Rows are points. Two turns around zero, p and q, are shown by what they do to some points. Where does a point land after both, in the order given? Backwards means that the second turn is done in reverse. Each puzzle has new turns, and all numbers are rounded.

Turn p:
[-28  -1] => [-28  -5]
[-19  42] => [-24  39]
[ 47 -41] => [ 52 -35]
Turn q:
[43  9] => [-17  41]
[ 18 -23] => [19 22]
[-61  15] => [ -3 -63]
Where do these land?
p, then q: [26 46] => [-52  10]
p, then q backwards: [-13  12] => [13 12]
q, then p: [-13 -59] => [60  6]

Turn p:
[ 65 -17  21  30  -7  28] => [-52   3 -14  36 -49  -6]
[-30  48   5 -20  10 -15] => [ 26  22 -25 -27  36  10]
[ 70 -29 -17  -6 -16  28] => [ -7 -13  -9  48 -62 -26]
[-27  14 -15   5  -7  -1] => [ 10   9  10 -23  15 -14]
[-12  13 -15   9  28 -34] => [ 8 12  8 15 46  1]
[-69  -8   5 -21  26  14] => [ 13 -44   2 -49  40   9]
[ 37 -40  24 -12 -19   1] => [ -7 -16   7  26 -48  26]
[-33  20  -9  13 -15 -22] => [ 11  27  21 -25  23  -1]
Turn q:
[  4  33  29 -58 -22  20] => [ 20   0  -6 -58  -4 -49]
[  8 -15  12  -4  38   9] => [ -3 -22  11 -19   3  31]
[-32   5   1   0  24 -26] => [ -5 -30  21  18 -25  -4]
[ 61  -2 -35 -35  -2  -7] => [ 15 -22 -39  -7  62  -8]
[ 5 31 56  5 15 27] => [ 18   6  -9 -49 -45  16]
[-25   5  29  39   0 -31] => [-24   1  -5  23 -53   8]
[-10   7 -59  33  13   5] => [31  6 16 55 17 19]
[-18 -43  13  -6 -21  -3] => [-46  15  18  -5   7  -8]
[  7 -19 -46  25 -44   6] => [-5 44 -7 42 37 -6]
Where do these land?
q, then p: [  6  10  14 -36  31 -20] => [ 16 -35  25  17 -18  16]
p, then q: [ 26 -23  36  15 -37 -11] => [  7  54   8 -15 -22 -21]
p, then q: [-15  14   6  35 -76  34] => [ -2  -2  -9 -25 -20 -87]
q, then p: [-24 -24  24  15 -23  24] => [ 10  22 -22 -42   7  13]
p, then q: [ 15   0 -41 -37  31   9] => [-20 -14 -29  34  26  32]
q, then p: [-40  19 -12  -2 -24 -14] => [-10  41  22   6   3  24]
q, then p: [-13 -12 -15  29 -27  -9] => [-21  29   4 -18  21 -11]
q, then p: [ 15  -1 -24 -13  61  -1] => [-30 -52  -2  24 -23   2]
q, then p: [ 30  17  13  -7  63 -13] => [  2 -53  13  17 -45 -17]

Turn p:
[  2 -15   6  16   4   2  15 -11  27] => [-23   8 -15  25  -2  12   1  -5   0]
[ -4  14 -12  -7  19 -17 -11  10  -1] => [ 23 -18   6   8   2 -10  14  -4  -4]
[ 20  11  -6 -56 -18 -19  40   0   2] => [ -4 -30 -21  -7 -13 -46 -39 -13  26]
[ -3   3  20  -6   4  -8  16 -26  -4] => [-11   3   3   2 -32  -1  -4 -14  10]
[  6   3  13  17   2  14 -27  -7   8] => [ -7  18  16   6  -1   6   7  14 -25]
[-28   5 -36 -10   7  20 -26   1 -31] => [ 44  -3  10 -31  16  19  -3 -16 -20]
[-25 -36  18 -12 -27  30   7  20  -1] => [-41  -1  -1 -37  30  17  -9 -12   4]
[ 8 10 11 18  8 11  6  3 -1] => [ -4  16 -10  -1  -8  -3  17  10  -5]
[-16  17 -28  21  -9 -30   0   2  13] => [ 22 -30 -10  21  -3  24   3  20   5]
[ 39 -12  13  20   9  -2 -20   8 -12] => [  1  35  20  13  12 -17  13  20   7]
Turn q:
[ 29  -2  -4  17   8  -5  -4  -6 -19] => [-14  15   1 -10   2 -32   6  -6   6]
[ 13 -16  11   3   4   6 -15 -30   2] => [  1  -2   2   6   7 -29   0  10 -26]
[-19   3 -17  -3   0  27 -24  32  13] => [-10 -31   8   5   0  27   2 -35  -7]
[-14   0  17 -26  20 -22  25   2 -25] => [-14   0  -4  -4   4  11  -8  46  28]
[  8  16  12  -2 -17  16 -18  15  16] => [ -5   0   3  22 -21  11  13 -19 -15]
[-24  23  -1  10  -3  11 -16   9  30] => [  6   2  10   8   7  36   9 -21 -22]
[ 26 -11   1   8   0   8  13  -5  20] => [ 14   8 -14  21   8 -21   3 -11   3]
[-35  -3   9  21 -16  25 -15  29  18] => [  5 -11  30  19  -4  32 -21 -32 -12]
[ 34 -22 -19   2  -2  -1 -15 -12   8] => [  1  -5 -25  -5   2 -36   0 -17 -13]
[-17  13   2 -12  13  -4  38 -22 -32] => [ 12   1  16 -17   9   2  12  44  30]
[-21   6  -9 -28 -16 -36  33  -1 -38] => [  9   1  -8 -37 -24  16 -11  41  36]
[ 21  -7  -3   9   9 -25  -1 -10   5] => [ -5  21 -21  -8  10 -18  -5   1  -4]
Where do these land?
p, then q: [ 17  18  -9   2  -7   9  20 -15   8] => [ -1   0  -5 -26 -15   3   3 -23  -5]
p, then q backwards: [ -4  -7  -5   2  23  20 -48 -12  16] => [-17  13  19  28   0  17 -28 -19  26]
q, then p: [-12 -15  16   1   1  13  16  -2  -3] => [-13   9  11  12  10  -2  17  13  -2]
p, then q: [ -1  24   1  15 -26   0   3  -1   6] => [ -8 -18  -1   0 -18   9 -10 -22  12]
p, then q: [-10   4 -14 -22  -8   3  -9  -9  -3] => [-14 -11  -3  -1  -8 -19  -2   8 -15]
p, then q: [  5  10  -6  20  -6   5  14   0 -24] => [  5  -4 -19   6 -12   9  21 -16   9]
q, then p backwards: [ -1   9   9  -9  14 -11 -19 -17   3] => [  1   9   9  13  -5  20 -10  12  15]
p, then q: [ -6  23   2  -4  18 -17   4  72  -2] => [  6   0 -44   3  29  -6 -31  15  48]
q, then p: [ 20 -76  24 -25 -16 -12  17  -7 -13] => [ 19 -25  43  34  49  15   4  39  12]
q, then p: [ -9  10 -18  18   6 -10   2  -8  13] => [ 12   9  -4  -2 -13 -21  -2 -15 -12]
